Every row gives one point. Two turns around zero, p and q, are shown by what they do to some points. Where does a point land after both, in the order given? Backwards means that the second turn is done in reverse. Each puzzle has new turns, and all numbers are rounded.

Turn p:
[16 36] => [39  0]
[-33 -29] => [-40  18]
[ -7 -16] => [-17   0]
[24  9] => [ 18 -18]
Turn q:
[-24  28] => [-12  35]
[ 48 -12] => [ 41 -28]
[-25 -11] => [-27  -1]
[ 0 -5] => [-2 -5]
Where do these land?
p, then q: [ 4 35] => [35 -2]
p, then q: [-13   7] => [ 6 13]
q, then p: [  9 -43] => [-42 -11]

Turn p:
[  9  20 -48] => [-40  31 -14]
[  2 -24  -7] => [ -7 -20 -14]
[-13  15  35] => [28  2 29]
[ 26 -34  -1] => [  7 -21 -37]
[-32  22  21] => [ 9  4 43]
[ 7  1 -1] => [ 2  4 -6]
Turn q:
[-24  12  25] => [-30 -14  16]
[ 33 -19 -22] => [ 39  19 -10]
[ -1 -26 -14] => [ 26 -14  -4]
[-24  46   9] => [-52   1 -11]
[ 17 -13   3] => [17  9  9]
Where do these land?
q, then p backwards: [-39  11 -31] => [ 14 -45 -20]
q, then p: [14 -1 25] => [23  7 15]
q, then p: [ 17  11 -24] => [-19  24  -6]
p, then q backwards: [-6 15 -7] => [ 8  9 12]
p, then q: [ 14 -35  36] => [50 16  2]

Turn p:
[ 19 -20   0   1] => [  6 -16 -21  -6]
[-20 -22  -1  -3] => [-12 -21   5  17]
[-21  10 -20  20] => [-17  22   0  24]
[ 29  15  11 -21] => [ 15   2   1 -37]
[ 6  0 25 -5] => [21 -9 10 -7]
[-13  17 -16   8] => [-14  22   4   9]
Turn q:
[-10  -3 -10   9] => [  5  -5 -16  -2]
[-16 -21  -1 -10] => [-18 -19  -9   2]
[-18  17   0   2] => [ -5  17 -17   3]
[-12   8 -10  13] => [  9   6 -19  -1]
[ 48 -19  27  -8] => [  7 -16  55  10]
[ 22  24 -10  -7] => [ 10  21  16 -20]
[-15  -6   5   1] => [ -8  -4 -11  10]
Where do these land?
p, then q: [-36 -11  10  10] => [21 -9 -6 33]
q, then p: [ 43 -10  12   4] => [ 41 -20   1  -7]
q, then p: [10 19 -6 -8] => [  4   8  16 -16]
p, then q: [-6  5 18  8] => [13  2 15  8]
p, then q backwards: [ -8   8 -27   4] => [-18  13  10 -17]
q, then p: [ -3 -10  -6 -18] => [-10 -13  12   6]

Turn p:
[-9 13 17 32 22 10] => [ -5   9   7  37  22 -12]
[  7 -22 -17  -3 -13  -3] => [-10 -22  -3 -13 -13   8]
[ 21   7  12   8 -25 -11] => [  8  -3 -20   2 -20 -24]
[27 14 11 -9 15 -8] => [ 23   7 -26   2  12   1]
[-23  -9   1  -5  22  16] => [-1  3 27  7 15 19]
[-27 -22 -22 -25  -4 -19] => [ -9 -13  24 -42   4   8]
[-11 -16  -1 -13 -29   8] => [ -1  -7  18 -12 -31   3]
[14 34  0 15 11  7] => [ -6  25 -24  19  10  -5]
Turn q:
[  9  17  -2 -14 -11  -9] => [ 17  17  -5 -10  -8   3]
[  9  20 -18 -18   1  11] => [  8  13 -11 -11   1  27]
[-20 -26   1  12 -22 -16] => [-16 -12 -12   6 -17 -33]
[ 12  28   8 -10  38  -6] => [22 21 13  9 34 16]
[23 18  6  1 22  5] => [21  3 17  4 15 20]
[-25 -35  -3   8   1  -1] => [-29 -20 -12   6   6 -22]
[-21 -24  21   3 -13  16] => [-33 -10  14 -12  -7 -19]
[ 37   7 -15  -5  -2  -8] => [36 -9 -8 -7 -4 15]
[-24  -6   1  24 -13   9] => [-28  -5   4  16 -18  -7]
Where do these land?
q, then p: [-24 -48  15  23  10  12] => [ -1 -32  44  -9  24 -16]
q, then p backwards: [  6  20  34  24 -11  -8] => [-29  -1  31   0 -17  17]
q, then p: [ -7   7 -18 -18  17  -7] => [-15  12 -10   1  16  18]
q, then p: [ 15   2 -10  -5   8   9] => [ 3 -2 -2  8 -4 20]
p, then q: [  9   0 -29 -12  -3 -13] => [-14   8 -22 -18   9   8]
p, then q: [ -2  14 -26 -11  -8   9] => [-17  23  -7  -9  -7  12]
q, then p: [  3   3  34  -2 -13  -2] => [ 28   6  -1  -8  -3 -21]

Turn p:
[ 30  20  16 -12  23  16 -16  20] => [  0  17  31  -8  37   1 -21  -6]
[-22  24  19   3  34   9  21 -12] => [-35 -13  21 -12  17   2  32   2]
[  4   9  13 -15   8 -14  -4  -2] => [ 10 -11  10  -8  13  -2   4 -15]
[ -4 -17  -5  35  -3  -9   8 -14] => [ -7  -9 -21  28  -5  -9  11  18]
[  7 -10 -31  -6  -4  -4  -3  21] => [ 11  19 -21 -16  -6 -12 -16   6]
[ 12  25  -2 -12 -12  -9 -24  30] => [ 14  15  20 -10  -2 -24 -26 -21]
[ -8 -24  -9  18 -30   2  23  -3] => [  7  -6 -16  13 -33   4   4  29]
[ 17   4 -11  -7  -7  -4   5 -12] => [19 14 -2  3  1  3 12 -1]
[-17 -13 -24  14 -14   7  -9 -19] => [-12  10 -28  16 -23   6   6  -5]
[-30 -26  14   8 -21  14  17 -32] => [-12 -25 -11  18 -31  34  18  11]
[ 10   8  21 -26  26  -7 -18  21] => [  4 -10  17 -22  33  -2 -21 -19]
Turn q:
[-18  -1  -4   5   3  23  16 -13] => [-7 17 -4  6 -2 29  8  5]
[-14 -23   7 -12 -18  11 -32 -16] => [-23 -10  18  -7 -29  13 -22 -13]
[ 17 -19 -23   5  19  20  -8  21] => [ 34   4 -17 -21  -3  13 -15 -12]
[  4  35 -19  -8 -14 -14 -21  18] => [ -1  10 -11  -8 -13 -41 -13  22]
[21  9 38  1 24 -1 14 16] => [ 23 -17  23  -8  33  -1  17  13]
[ -5  25  19  15  11   3  12 -21] => [-5 13 18 23 22  7  5 19]
[-13 -15 -17   5  -3  -7  25  22] => [  6 -10 -35   2  -5   6  21  -4]
[  8  11 -14 -25  -9 -25  26   3] => [-15   8 -17  -8  11 -29  26  -9]
[ -5 -19  -6   6  15  -7 -30   6] => [  5 -19  -8  -4  -2   5 -33  -7]
[-17 -11  11  26 -19  -9 -27 -10] => [ -8 -20  10  30 -24   4 -21   1]
[ 23   9   9 -17 -10   6  24 -27] => [ -9  25  25  -2  12  -6  25 -16]
Where do these land?
p, then q backwards: [ 29   3  29 -16  13   7 -11 -13] => [ 15 -10  23  14  31   7   8 -18]
q, then p: [ 23 -10  -5  -1  17   1 -21 -11] => [  3   1   2  14  21  11  -1 -27]
p, then q backwards: [-29   6  -8 -18 -35 -19  10   6] => [ 10 -22  -6  -8 -35  10 -13  28]
q, then p: [-22  12   4 -11  24   8  15 -13] => [-32   7   6 -25   6   1  -2   3]
p, then q backwards: [-18  22   7  16   1  14  19 -20] => [-14   5  22  -9 -27   2  20 -12]
q, then p: [13 12 -2 24  8 -8  4 -1] => [  1   6   1  14  20 -19  -1   7]
q, then p: [-17   5 -21  10 -20   9 -23  33] => [ 28  19  -8   0 -30 -13 -27  -3]
q, then p: [ 33   7  -4   6 -26 -19   9  48] => [ 59  -7 -15   0   5 -19  11  20]
p, then q: [  8 -24 -10 -20   3  28  -1 -15] => [ 13  32   1 -20 -11  15  -5  15]
p, then q: [-18 -37  18  -8  14  -3  -4 -18] => [  7   7 -16 -11 -14  37 -11 -22]
q, then p: [ -2   3  -7  18   1 -19   3   5] => [  0   5 -17  11   5 -16  -1   8]

Turn p:
[ 18   5   9  -5  -8  -5  -4 -34 -11] => [ -4  -7  -7 -18  -5 -12 -25 -14 -20]
[  5 -17  11  -8 -18  -2  -7  11  14] => [-14  -1 -18  21  -3   8 -10   5   5]
[-2 -8 16 31  7  9 -6 20 27] => [-33   5   8  15 -16  -5  23  13  14]
[-4  6 14 -1 -6 -1 17 12 -8] => [  3   1 -15 -12  -4   9   8  15   1]
[ -8   7 -43  -3  -7  10  -3 -46   2] => [  9   0  16 -10  18  -2  -7 -58  -6]
[  0  -8   1   9  -2  -9  -5  13 -15] => [  7  -6  -9  10   1 -11  10  11  -6]
[ -1  12 -18  -3   5  -8  -1   9  13] => [10  1  9  2  4 -3 -1 -4 24]
[ -4   8  14  -4   7   9  -7  14 -12] => [  9  -3   5   1 -16   9   5  17  -8]
[  4  -3 -20  -7  16   8  13  11  -1] => [ 6 -6 16 -2 23  9  5  7  8]
[ -8  -4  15  -9   8 -10   3 -10  -9] => [  5  17  -4  -7   0  -3  -9   9 -15]
Turn q:
[-22  22 -20 -11   3   3  -1  -3   6] => [ 12   3   1   6 -13 -16  14   6  27]
[-19  -3   6   8 -19  23  -4  -8  15] => [  4  -1  10 -24  -4  14 -11  11  23]
[ 19  -2   7   3 -15  12  10   0 -16] => [-21  -2   4  -7 -12  13  -2 -14 -11]
[ 16 -18  19   6 -20  -4  -1 -14   8] => [  2  10   4 -20   8  15 -22 -13 -14]
[ -7   2   5  20  24   0 -11  -6  16] => [  9 -19   9   1  24 -13  -8   9   7]
[ 20 -19 -19  -5   6  10  16   3  -4] => [-10  -7  -8 -15 -14 -11  10   4 -26]
[ 22  -7   4  15  14 -11 -17   7 -15] => [ -2 -22 -10  16  14   4  -7 -12 -20]
[-16  -8  16  -3  -2  -2 -12 -15 -12] => [ -5   7 -11   6   4   5 -26   3  13]
[ -4  -2  -7   7   8 -13  17  17 -22] => [ -8  -1   5  26 -12  -1   5  12 -18]
[  5  16 -12  -7  25 -21   3 -11  12] => [ 13   4   2  11  11 -35  10  -8  -2]
[ -1   1  18 -19 -15   5   1  10   3] => [-8 20 -5 -6  5 19  9 -2  7]
[-13  16 -19 -15 -11  -1   0  22   9] => [ 16   8  -2   5 -14   6  30   7  13]
Where do these land?
p, then q: [ -4 -10  13   6 -12 -10  -4  17   3] => [ 15  -9  13   4 -14   3   8   8  -5]
q, then p backwards: [ 13  -2   7  -1 -13  12 -16   2 -11] => [  3   3   0  -7 -22  15   8  -6   6]
q, then p backwards: [  7  45 -10   9   1  -2 -13  -9 -16] => [  2   9 -31  15 -17   5 -29   3  19]
p, then q backwards: [ 5 -5  2 10 -8 -9  5  0  2] => [  2  -1  -1 -11  12   5  -3  -4  -4]
p, then q: [  4  13  -2   1  10   3 -13  13 -13] => [ -5   5   1  -5   5  18  -1  -5 -19]
p, then q: [  0   0 -12   9  18   2  30  -3   6] => [-13  17  -1   3  18 -18  15  12   8]
p, then q: [ -2  -3  -5 -17  -7  -4  43 -10 -12] => [-14  -7 -26  -3  -1 -29  25   2   8]
q, then p: [ -7  -2  13   7  -9   4 -20 -11 -18] => [ -9   0  16  21  -8   0   2 -19  -3]
q, then p: [  0 -13  -8  -1 -12   5 -13   4   2] => [  1 -16   3   7   9  11  -5  -6   0]
q, then p: [-18 -12   5 -10  -1  12   6   0  24] => [ 10  -2   6   1  -3  17 -11  18  22]
p, then q: [ 7  2  4 -3 39 -9  8 -2 48] => [14 15 12  8 41 13 12  8 37]
p, then q backwards: [ -4 -13  -8  -9  -7  -5 -13   1 -13] => [  3  -2  -3   5   6 -23 -10   4  -4]
